Each row is a point. Before rounding, the points of a table are all equally far from one centre. They may lie mostly on one side of it. Write the centre, to within rounding.

Points (10 x 3):
35; 4; -33
55; -12; -20
40; -30; 7
78; 7; -15
86; 4; 29
58; 63; 43
79; 11; 48
61; -21; -4
89; 29; 4
5; -19; 11
Centre: 38; 22; 17

Points (16 x 12):
58; 49; 9; 12; 27; -22; 31; 71; 51; 48; -2; -54
2; 54; 15; -67; -51; -23; 43; 79; 38; 2; 0; -10
69; 72; 0; 44; -6; 71; -22; 51; 11; 29; 22; -29
32; 7; 29; 7; -34; 32; 38; 14; 47; 8; 52; -25
6; 28; 37; -19; 32; -38; -38; 95; -32; 21; 19; -43
66; -16; 21; 23; -43; 28; 29; 63; 9; 50; 6; 38
6; 30; 25; -50; -25; 50; -36; 83; -18; -2; 10; 58
50; 84; -6; 51; 29; 57; 53; 54; -4; 29; -4; -25
21; 36; 69; -85; 4; 22; 17; 39; 25; 12; 30; 13
-60; 35; 15; -6; 25; -24; 17; 69; -8; 64; 17; 11
74; -1; 27; -49; -49; 29; -11; 46; -40; 38; 7; -7
57; 3; 34; -31; 27; -50; -8; 13; -17; 0; -5; 21
-17; 40; -12; -12; 26; -49; 20; 37; 46; 29; 30; 2
55; 30; -22; 6; -56; -1; -7; 26; -37; 50; 40; 11
-8; -25; 47; 21; 18; 31; -14; 22; 27; 58; 0; -27
48; 82; 18; -12; -23; -22; -12; 26; 67; 42; -8; -47
Centre: 17; 48; 28; 1; -9; 11; 7; 49; -4; 16; -10; -3
